Each row is a point. The points of each table are mixes of a few directions, plus a little noise. How many directions does each table use, and how many do they share? Where both have some left over, give the other angles between the two spaces (their principal angles), to ten degrees, smallest first.
(in the rows, 128 means zero)

First:
[[102 187]
 [148  83]
 [120 147]
 [144  92]
 [127 131]]
Second (4 x 2):
[[ 65 100]
 [153 139]
 [162 143]
 [133 130]]
Directions: first 1, second 1, shared 0; angles 90

First, 8 rows:
[[126 173 117 147]
 [126 142 124 136]
 [131  78 140 105]
 [129 111 132 120]
 [127 130 129 129]
 [129 132 127 129]
 [133  39 149  87]
 [123 221 105 170]]
Second:
[[134 134 137 122]
 [136 135 140 119]
 [119 119 114 138]
 [ 79  82  49 182]
 [159 157 178  93]
 [141 140 149 114]]
Directions: first 1, second 1, shared 0; angles 90

First, 9 rows:
[[147  56  92 142 125 123]
 [124 133 126 170 102 146]
 [113 191 162  98 142 123]
 [109 192 158 132 121 138]
 [126 136 132 122 132 126]
 [137 115 128  69 165 101]
 [121 151 139 132 124 133]
 [127 140 137 100 144 118]
 [149  36  76 190  98 142]]
Second, 6 rows:
[[127 130 133 124 132 127]
 [138 113  89 156  99 131]
 [111 154 196  79 179 123]
 [140 110  79 162  92 132]
 [114 150 185  87 170 124]
 [139 111  85 159  96 131]]
Directions: first 2, second 1, shared 0; angles 30

First (7 x 9):
[[107 155 209 108 180 164 142 114 162]
 [125 103 151 140 144 138 119 144 115]
 [ 84 133 125 102 131 133 124 136 208]
 [156 166 128 128 120 129 138  99 104]
 [103 162 116 172  92 115  93 119 116]
 [179 118  97 142 105 133 117 131  92]
 [141  61  70 104 124  84 162 151  98]]
Second, 10 rows:
[[ 81 117 123  88 146  97 130 136 165]
 [ 75 132 137  89 154  83 129 130 146]
 [143 167 128 134 119 117 128 101  99]
 [198  99  40 111  97  88 155 184 131]
 [167 149 134 170 100 189 117  96 113]
 [ 86 124 151 140 134 142 121 115 140]
 [152  92 124 131 128 167 122 151 155]
 [182 103 159 171 143 150 131 164  74]
 [ 78 147 102 137  99 118 130  97 150]
 [118 150 181 114 164 128 116 110 109]]
Directions: first 5, second 5, shared 3; angles 30, 50

First (9 x 11):
[[183 139  95 128 182 125 111  71 107 121 147]
 [178 140 102 142 163 131 103  85 106 130 152]
 [ 64 110 152  87 110 114 174 165 160 112  88]
 [ 63 112 160 108  86 123 162 181 156 125  97]
 [177 142 108 156 145 137  95  97 104 138 157]
 [ 50 106 158  77 106 111 185 173 167 108  79]
 [135 129 123 125 139 126 128 119 126 125 129]
 [142 137 134 170  96 146  96 144 114 151 151]
 [159 138 121 160 123 140  98 119 110 143 152]]
Second:
[[168 125  93 128 166 113 137 101 121 123 136]
 [159  97  77 142 144  87 189 154 151 131 123]
 [125 170 168 115 138 174  52  71  93 122 144]
 [143 157 144 121 149 155  79  80 103 123 142]
 [ 83 119 146 121  95 127 132 156 134 131 119]
 [169  96 104 170 110  99 215 219 185 147 108]
 [ 81 136 163 117  98 147 105 135 121 128 123]
 [124 146 141 115 140 146  89  89 105 120 138]
 [ 98 106 115 121 112 107 154 151 136 127 119]]
Directions: first 2, second 3, shared 1; angles 50

First, 11 rows:
[[ 83 163 115 135 135 158 116 149 136 156 109 149]
 [ 72 139  87 121 136 179 140 152  71 197 133 186]
 [187  83 141 119 117  91 146 101 110  99 157 106]
 [162 132 120 135 121 117 127 121 111 130 159 125]
 [ 69  92 165 105 142 130 136 134 181  91  52 116]
 [102 198  69 151 129 180 111 157  75 214 166 181]
 [158  99 149 120 125 100 136 112 141  92 129 104]
 [110 113 121 118 131 138 139 132 110 140 123 143]
 [143 134 144 134 127 113 118 122 158 102 121 105]
 [146 135 127 134 124 121 124 124 125 125 142 122]
 [177 122 169 136 122  82 113 108 189  61 118  70]]
Second:
[[150 150 131  92 126 117 154 102 100 112 126 117]
 [ 57 130  76 101 120  43 140 197  98 108 105 109]
 [151 113 151 152 119 137  91 153 138 158 124 132]
 [110 100 140 182 184 205 156  93 157 109 125 173]
 [ 83 145  93 102 103 107 127  95 152 126 171 105]
 [134 115 151 132 162 125 152 154  89 115  86 143]
 [147 153 135  90 108 124 134  77 124 131 156 108]
 [176 142 119 130 103 131 111 141 133 131 127 123]
 [189 120 142 156 138 139 121 186 105 124  78 147]
 [ 82 111 142 144 118 151  94  81 182 166 183 124]]
Directions: first 3, second 5, shared 0; angles 40, 60, 90

First:
[[ 85 126 187 135 131 148 112 125 137 101 135 125 131 129 121 123 147 144]
 [ 74 128 143 127 138 148 138  75 149 159 159  99 130 115  44 108 135 146]
 [157 145  99 119 134 100  91 189 141  78  63 158 124 153 189 161 120 112]
 [159 118 128 146 140 103 111 173 103 112 129 124 141 180 169 127 145 108]
 [143 111 171 141  98 150 124 150 101 102  98 157 106 132 199 123 127 140]
 [102 106  85 111 117 133 151  75 139 187 129 102 111 134  53 101 111 133]
 [148 119 113 138 124 122 133 136 111 140 130 127 127 146 138 120 129 121]
 [162 174 147 187 143 147 113 152 103 111  88 140 114 130 149 112 142 129]
 [ 95 133 109 109 134 139 169  55 144 189 185  95 135  82  31 114 119 140]
 [158 128 101  64 126  91 143 153 144 104 162 157 162  82 184 191 106 107]]
Second, 9 rows:
[[126 121 125  99 113 128 140 109 107 121 117 145 121 124 150 161 125 118]
 [118 129  87 136 116 111 104 133 141 136  86 120 156 194 124 104 112 129]
 [ 73  79 105 161 145 160 137  79 151 152 182 134 119 123  87  82 108 150]
 [215 201 237 178 160 114  81 249 142 147 152  80 135  91 120 109 194 143]
 [113 117 152  90 116 128 118 119 109 149 149 134 113 142 174 191 120 129]
 [107 165  99 112 105 144 100 104 146  90  49 160 114 167 102  90  87 130]
 [132 116 109 152 140 126 149 126 136 122 136 117 139 114 107 104 134 124]
 [151 102 136 116 117 133 155 112  92 135 134 153 124 102 155 150 149 120]
 [117 127 106 109 141 107 167 121 127 100 140 108 130  96 130 162 121 110]]
Directions: first 6, second 6, shared 0; angles 30, 30, 40, 40, 40, 60

First:
[[176  74 133  84  79 155 116 139 123  93 114 123 163 140 125 192 166 106
  152  98]
 [119 144 128 146 143 105 152 121 129 138 141 122 130 117 133  97 121 146
  137 140]
 [ 87  73 114 185  80  67 173  98 149  99 164  98 132  80 176  76 157 100
  175 105]
 [ 85 143 119 141 141 130  91 122 123 123 110 136  87 123 136 127 121 111
  108 110]
 [122  99 123 148 106 124 150 128 156 138 156 126 130 124 132 103 117 109
  114 151]
 [129 118 127 128 119 131 127 129 132 125 130 128 128 128 129 131 129 121
  126 127]
 [175 165 142  82 160 165 113 149 109 146 106 143 144 161  93 167 116 161
  113 145]
 [130 208 137 111 197 146 104 139 103 160 103 149 108 150 100 132  95 171
   98 149]]
Second:
[[ 82 136 122 111 135 113 139 155 123 144 152 110 115 129 127 132 131 154
  147 140]
 [ 81 117 119 105 119 124 126 157 127 135 147 112 111 132 129 147 137 135
  141 131]
 [116  91 122 114  96 147 103 138 135 112 123 128 118 133 132 159 141  94
  122 111]
 [160 176 139 153 171 107 159 105 120 145 126 134 146 121 123  83 109 165
  130 147]
 [107 120 124 117 122 128 125 141 129 130 137 121 120 130 129 139 133 129
  134 128]
 [111 160 130 129 156 106 153 135 120 149 144 119 128 125 125 107 120 167
  143 147]
 [249 172 150 189 164 130 145  52 127 117  81 168 173 116 124  67  98 125
   96 129]
 [117  52 117 105  63 169  75 141 143  91 114 132 112 138 135 189 153  55
  110  91]]
Directions: first 4, second 2, shared 1; angles 80

First:
[[149 159 148 129 171 197 161  46 150  80  91  99 128 137 160 185  83 186
  104 148 200  66 175 131 185  61 136  61 144 156 106 207]
 [117 141 120 112 107  88 123 139 111 156 130 114 142 135 126 106 151 117
  124 115 122 133 138 122 155 134 148 130 124 127 107 116]
 [115  98 114 133  99  86 103 192 115 157 158 156 123 118 103  90 157  84
  150 117  71 177  86 127  72 181 114 182 116 106 154  68]
 [110 127 113 114  93  68 111 168 106 170 144 127 140 130 113  87 165  97
  134 109  96 156 118 121 130 159 142 155 119 117 119  88]
 [115 153 118 103 103  79 126 131 107 163 125 102 148 139 129 104 156 121
  118 112 132 125 149 119 179 125 159 119 125 130  93 124]
 [113 116 114 122  97  75 108 177 110 164 149 139 134 124 109  89 161  92
  139 113  87 163 106 123 107 167 131 165 118 112 133  81]
 [162 111 156 167 195 249 153  69 175  43 107 148  97 118 147 203  55 177
  128 166 170  91 126 144  89  87  87  97 143 143 167 188]
 [136 121 135 139 144 158 133 116 139 107 124 135 119 125 132 146 110 139
  130 137 135 121 124 132 114 120 116 123 131 131 141 139]
 [142 123 140 143 156 179 140 100 147  92 118 135 116 124 137 160  97 150
  127 144 148 111 129 134 115 109 112 113 135 135 142 155]
 [121 131 122 120 113 101 122 142 118 147 133 124 135 130 124 111 144 117
  129 120 118 137 127 124 135 138 137 136 124 124 120 114]]
Second:
[[108 128 111 111  90  60 107 174 103 176 146 127 141 131 111  82 170  93
  133 106  90 158 119 121 131 162 141 158 117 114 118  86]
 [114 164 120  98 100  77 130 121 106 166 118  91 153 145 135 106 157 127
  112 110 140 118 161 118 201 116 168 109 126 135  80 132]
 [121  75 120 151 111 111  98 205 126 140 168 177 108 109  97  96 144  79
  160 125  56 188  62 132  27 196  91 199 116 100 185  58]
 [117 128 118 121 105  89 118 155 113 153 137 128 137 127 119 103 150 109
  130 116 108 147 122 124 127 148 137 143 122 118 123 102]
 [127 141 130 118 128 127 135 113 126 130 116 112 134 133 133 131 128 137
  121 127 142 113 147 126 155 114 141 111 131 133 111 143]
 [150 113 148 157 177 214 145  89 162  69 115 144 105 120 141 179  77 160
  128 155 153 103 124 140  94 102  95 108 140 138 160 165]
 [135 137 133 127 142 147 139 105 135 115 119 120 128 130 136 144 113 143
  122 133 149 112 141 127 145 109 129 110 131 134 121 149]
 [116 161 121  99 109  83 131 119 108 158 120  97 150 143 134 111 153 129
  112 113 143 115 162 119 196 115 163 106 127 135  83 136]
 [146 114 146 151 164 197 141 100 157  81 119 142 108 119 138 168  90 152
  130 149 146 113 123 135  97 109 102 116 137 133 154 157]
 [157  90 150 175 185 239 140 101 173  50 124 166  93 110 135 188  61 157
  141 163 139 119  99 145  49 114  74 126 139 132 188 157]
 [113 157 116 101 100  73 127 128 105 166 124  99 150 140 131 100 160 120
  115 110 135 121 156 118 187 122 164 115 126 132  87 126]]
Directions: first 2, second 2, shared 2

First:
[[112 165 117 164 149 127 107 157 189 131 121 153  95 108 192 159 113 125
   99 150 148 169 119 143  77 137  72 167 134 109 119 126]
 [145  89 140  90 107 128 151  96  62 126 135 101 163 150  58  96 145 130
  159 104 106  82 137 112 182 120 188  85 122 148 137 130]
 [104 145 118 149 121 127 106 149 151 117 125 137 109 116 178 143 115 138
  118 142 153 162 136 140 103 115  91 165 128 115 127 128]
 [166 162 134 147 202 129 146 133 195 169 124 156 112 118 116 155 134  91
   88 134  96 119  79 125  88 191 118  99 142 126 113 124]
 [107 103 126 112  82 128 120 122  80 103 131 108 141 137 127 107 126 151
  156 122 145 129 158 127 158  88 141 141 118 131 137 131]
 [127 176 119 171 177 128 113 160 213 145 120 162  90 103 189 169 115 112
   84 153 136 167 101 143  63 161  68 156 139 108 115 124]
 [135  68 140  74  70 129 148  88  21 109 139  84 178 159  49  76 146 146
  182  96 114  77 159 109 211  90 206  88 115 154 145 132]
 [129 118 131 118 119 128 133 121 110 124 129 120 136 134 114 120 131 130
  137 122 126 118 133 126 142 123 142 120 126 132 130 128]]
Second:
[[194 131 188 156 119 128  97 148 170 110 190 122 145 147 223 156  99  41
  176 127 112 188 172 111 114 162 116 187  78 103 159 176]
 [119 128 117 124 130 127 132 124 122 131 120 129 126 126 113 123 132 141
  121 127 131 119 121 131 129 121 129 119 137 132 123 119]
 [ 66 126  70 101 137 127 159 109  89 144  70 132 112 109  40 100 156 209
   84 127 144  72  85 144 140  97 140  76 174 152  98  82]
 [127 128 128 128 127 128 127 128 129 126 128 128 128 129 127 126 128 127
  128 129 128 128 127 129 129 128 128 129 128 130 128 128]
 [189 130 185 154 119 128  99 146 167 112 188 123 143 146 216 154 100  46
  171 128 114 183 170 112 116 161 116 182  82 105 158 174]
 [114 127 117 124 131 127 134 124 121 133 116 129 126 125 112 123 133 145
  119 128 131 117 120 132 131 122 130 117 137 132 122 120]
 [154 131 152 139 123 127 115 136 144 121 151 126 135 136 165 139 118  94
  146 127 122 151 144 122 123 141 124 151 110 119 141 148]
 [ 58 127  64  99 137 127 161 107  85 147  65 134 110 108  29  98 159 220
   79 128 146  66  81 145 142  92 140  69 180 155  94  78]]
Directions: first 2, second 1, shared 0; angles 70
